Rows are points. Examples show where two turns around zero, p and q, send a point. Write where each new point lands after one turn and then the other. Backwards means that the second turn is done in reverse. Each puzzle has new turns, and all numbers are rounded.
(in the rows, 128 means zero)

Turn p:
[156  95] -> [142  87]
[160 142] -> [163 129]
[ 67 158] -> [ 82 178]
[129 117] -> [125 117]
Turn q:
[126 192] -> [ 85 175]
[96 98] -> [123  84]
[142  94] -> [161 111]
[148 129] -> [143 142]
Where do these land?
q, then p: [ 93 148] -> [ 88 135]
p, then q backwards: [189 109] -> [139  65]
p, then q: [107 163] -> [ 97 154]
p, then q: [ 98 120] -> [102 111]
p, then q: [154 100] -> [162 110]

Turn p:
[132 148 182 126] -> [130 146 175 155]
[121 139 101 157] -> [122 132  90 143]
[ 54 165 121 147] -> [ 54 125 111 167]
[166  76 127 113] -> [177 101 136  94]
[166 113 109  98] -> [155 136 127  82]
Turn q:
[120 127 138 118] -> [119 121 138 123]
[151 127  96 172] -> [165 146  96 155]
[146 121 100 132] -> [142 134  98 123]
[177 134 166 108] -> [148 158 160  84]
[ 96  64 179 127] -> [145  55 174 121]
[ 66 155 141 141] -> [ 84 115 151 176]
[141 169  75  97] -> [ 92 168  78 113]
Where do these land?
q, then p: [105 106 103  84] -> [104  87 119  93]
q, then p: [137 165 144 139] -> [115 155 138 157]
q, then p: [130 107  76  78] -> [ 97 107 100  69]
q, then p: [138 136 203 160] -> [162 149 186 171]
q, then p: [110 144 155 173] -> [152 132 133 180]
q, then p: [148 111  87 134] -> [138 139  92  98]

Turn p:
[124 107 121 179 157 135] -> [181 115 122 152 147 123]
[123 135 109  93 137 169] -> [112 136 123 103 156 169]
[144 141 160 124  94 168] -> [123 157 165 130 103 165]
[156  68  92 161 152 142] -> [203 124  89 110 131 133]
[ 87 135 134 114  89 102] -> [ 80 117 113 158 102 126]
[ 97 144 180  94 118  93] -> [ 72  90 160 136 103 114]
[166 166 101 131 148  87] -> [124 158 126 108 152  66]
Turn q:
[121 179 177 133 107 103] -> [168 171 170 125 133  99]
[169 138 149 122 135 139] -> [169 121 120 107 136 139]
[116  58  94 133 139 154] -> [ 80  72 103 136 101 145]
[ 90  94  92 103 129 129] -> [ 65 125 114 123 111 129]
[130 145 150 121 113  69] -> [140 151 138 118 147  71]
[147  92  94 175 129 153] -> [127  81  99 174 119 147]
[123 178 129  99  93  95] -> [138 196 124 118 133  99]
[159 156 139 160 189 160] -> [164 103 147 135 176 182]
[ 98 111 127 105 119 150] -> [ 99 132 135 114  96 140]
Where do these land?
q, then p: [133  80  94 155  60 127] -> [139 160  64 173  94 107]
p, then q backwards: [103 121 140 114 138 155] -> [127 122 123 137 161 153]
q, then p: [134 109 162 138 113 193] -> [141 159 135 117  75 173]
q, then p backwards: [147 140 114 100 106 143] -> [146 110  98 124 105 137]
q, then p: [ 99 130 110 141 113  94] -> [121 116 127 167 135  97]
p, then q: [132 114 142 102 105 131] -> [121 145 126 123  92 130]
p, then q: [135 167 151 132 138 147] -> [148 126 172 114 136 132]
p, then q: [159 161 135 133 194  31] -> [100 114 137  89 187  29]
q, then p: [108 130 105 137 184 131] -> [146  86 140 140 160 157]

Turn p:
[100  82 120  99 118  97 136 132] -> [ 94  94 120 123 140  85 127 151]
[185 168  95  75 162 143 109 155] -> [184 166 135  58 131 141 122 167]
[110 169 136  97 139 127  88 153] -> [128 159 171  94 139 120  93 122]
[140  91 125 164 120 131  95  62] -> [165 100  85 178 149 117 111  96]
[116  87 173 167  87 163 142  78] -> [130  61 126 185 122 144 145  77]
[135 132  83 131 141 149 129 162] -> [125 143 118 114 135 164 114 170]
[134 170 138 149  67 113 143 152] -> [114 140 149 141  51 135 114 124]
[128 167 109 118 168 134 158 120] -> [121 164 107  87 134 149 151 116]
[103  87 175 152 150  92 153 138] -> [ 90 127 143 173 149  94 176 127]
Turn q:
[177 135  92 167 166 132  76  48] -> [131  86  80 155 170 139  87  42]
[142 130 166 150 105 134 169 143] -> [140 127 150 149  96 140 176 132]
[ 88 107 110 122 113 118  77 173] -> [132 122 122 101 101 112  71 176]
[169 115 172 123 162 156 180 134] -> [137 112 172 158 163 157 184 133]
[ 69 119 101 132  97 157 133 122] -> [ 86 146  90 110  98 152 120 156]
[104 184 110 100 132  94 104 187] -> [168 193 137 111 126  90  88 155]
[164 118 108 127 137 111 174 113] -> [120 119 116 154 155 100 172 119]
[117 124 135 140 146 109 118  83] -> [ 96 120 135 135 131 125 110  88]
[122 121 157  91  93 140 122 148] -> [140 126 149  79 110 136 145 150]
Where do these land?
q, then p: [ 96 143 132 164 124 122 154 125] -> [106 133 129 146  99 150 106 103]
p, then q backwards: [104 150  91 137 116 159 161 141] -> [ 86 117 131 133 114 174 121 103]
q, then p backwards: [157 142 132 154 137 140 154 108] -> [133 120 152 164 140 141 141 104]
q, then p: [135 120  91 122 144 132  57 157] -> [176 142 134 129 162 107  89 174]
q, then p: [120  71 132 114 150 126 114 149] -> [113 120 165 147 163 109 130 159]
p, then q: [103 154 134 124 154 175 120 137] -> [122 136 148 112 159 178 124 117]
q, then p: [128 149 147 145  31 153 124 148] -> [144  75 121  96  49 146 119 153]
p, then q: [116  95 150  82 153 103 124  45] -> [ 74 105 128 142 182  60 132  98]
q, then p backwards: [195 129 142 110 143  44 145 143] -> [146  94 208  97 141  82  94 104]

Turn p:
[117 144 123 120 128 136 101 127 132 132 124] -> [113 129 123 118 123 134 110 121 141 146 124]
[123 137 109 120  96 151 147  98 117 155 147] -> [145 136 108 122  92 144 146 111 106 153 150]
[119 135 118  31 125  45 117 137 141 158 144] -> [116 146 125  78 167  49 167 126 166 183 164]
[111 124 137 141 117 140 138 136 105 140 116] -> [112 112 133 132 101 133 138 138 112 124 125]
[111 139 111 141 119 127 123 109 120 114 131] -> [116 142 119 121 115 141 132 103 128 118 122]
[117  91 119 149 138 141  92 130 136 114 145] -> [110 112  94 142 143 133  95 117 129 102 136]
[118 126 133 128 111 145 127 128 153 117 128] -> [137 109 129 132 122 145 124 115 149 126 137]
[116 124 117 146 147 135 148 119 139 146 112] -> [127 122 113 149 131 145 150 135 123 136 104]
[121 148 109 149 141 111 148 147 142 135 148] -> [117 162 126 153 135 140 150 143 144 125 136]
[121 115 109 138 113 154 141 137 118 109 126] -> [135 119 113 120 106 149 130 136 128  99 132]
[173 119 181 149 134 111 115 138 124 124 105] -> [142 116 175 155 139  92  97 136 113 115 106]
[136 120 194 119 144 150 147 132  96 122 132] -> [129  95 179 121 142 136 121 145  80 123 140]
[164 131 115 132 130 152  97 131 127 117 113] -> [148 135 119 121 120 130  80 137 131 125 108]
[144 139 116 128 150  94 149 124 143 109 120] -> [144 156 137 129 157 120 150 129 143 117 107]
Turn q:
[116 136 111 102 161 103  91 135 137 135 106] -> [128 144 112  85 167 102 123 133 136 138 116]
[125 109 110 138 117 141 113 112 168 118 120] -> [140 111 104 132 125 128 119 116 155 106  98]
[147 123 122 142 134 110  96 140 114 147 109] -> [148 116 131 109 133  94 108 142 111 137 127]
[115  96 112 136 115 147 135 107 100 132 144] -> [113 109 100 149 111 148 123 130  99 137 117]
[160 134 115 149 135 134 143 130  87 109 116] -> [154 128 140 129 126 145 126 145  81 108 141]
[161 124 131 122 115 132 155 128 101 144 126] -> [151 127 133 130  99 141 139 137 106 145 151]
[ 89 136 175 129 145 177 166 147 173 139 151] -> [101 133 170 174 140 167 139 129 190 152 114]
[132 161  97 139 113 122 122 120 114 129 145] -> [127 155 107 144 120 111 119 142 113 106 144]
[147 167 114 122 129 141 114 109 122 108  98] -> [156 167 125 109 130 138 104 123 120 102 128]
[124  97 166 138 145 118 133 109 143 129 135] -> [127  95 141 140 144 131 133  90 135 147 126]
[103 131 135 127  94  85 155 143 133 136 114] -> [110 139 145 125 100  94 172 117 125 130 115]
[156 136 118 113 151 135 119 118 111 128 144] -> [142 132 110 122 145 142 114 137 118 133 160]
[ 84 125 165 113  91 130 118 131 132 134 136] -> [ 77 131 143 126  98 122 120 106 147 145 115]
[134 118 121 121 147 117 132 163 157 104 148] -> [119 106 132 117 153 129 153 146 156 106 141]
Where do these land?
p, then q backwards: [148 147 134 150 116 117 131  98 139 147 117] -> [119 136 142 147 119 128 148 100 131 154 107]
q, then p: [135 104 122 117 144 101 141 134 132 142 151] -> [133 133 105 143 143 124 160 144 115 125 143]
p, then q: [102  90 127 127 152 150 112 153 141 141 150] -> [103  97 103 141 157 130 128 164 128 124 108]
p, then q: [104 152 139 116 145 131 137 129  97 100 104] -> [108 144 150  99 122 163 134 116 136 148 112]
p, then q: [154  94  98 140 100 159 154 144 114 146  97] -> [146 103 126 105  79 120 144 164 112  93 132]
q, then p: [107 128 104 165  88 117 107 143 143  99 116] -> [120 116 144 105 124 108 136 106 162  80 104]
q, then p: [119 153 166 124 141 110 147 109 117  97  98] -> [133 127 169 107 140 150 131 102  91 149 117]
p, then q: [120 144 149 144 135 149 148 149 121 148 152] -> [103 118 154 158 118 136 112 151 126 137 133]
q, then p: [120 115 123 125 148 145 106 141 101 121 147] -> [ 94 114 107 117 135 133 113 149 125 126 136]
q, then p: [145 116  95 112 150 116 112  89 141 102 138] -> [148 156  84 100 153 145 125 127 123 116 116]
p, then q: [143 142 127 117 154 110 110 144 131 158 136] -> [124 143 139 131 151  91 127 148 134 147 130]
p, then q backwards: [151 133 141 135  93 140  99  92 119 150 142] -> [144 131 154 138 103 123 113  85 102 152 121]
p, then q: [147 153 159 109  96 131 159 136 149 112 103] -> [153 102 160 123 102 137 133 101 159 142 154]
q, then p: [ 97 121 110 111 131 116 129 130 147 128 140] -> [122 129 112 128 135 142 161 132 149 131 114]
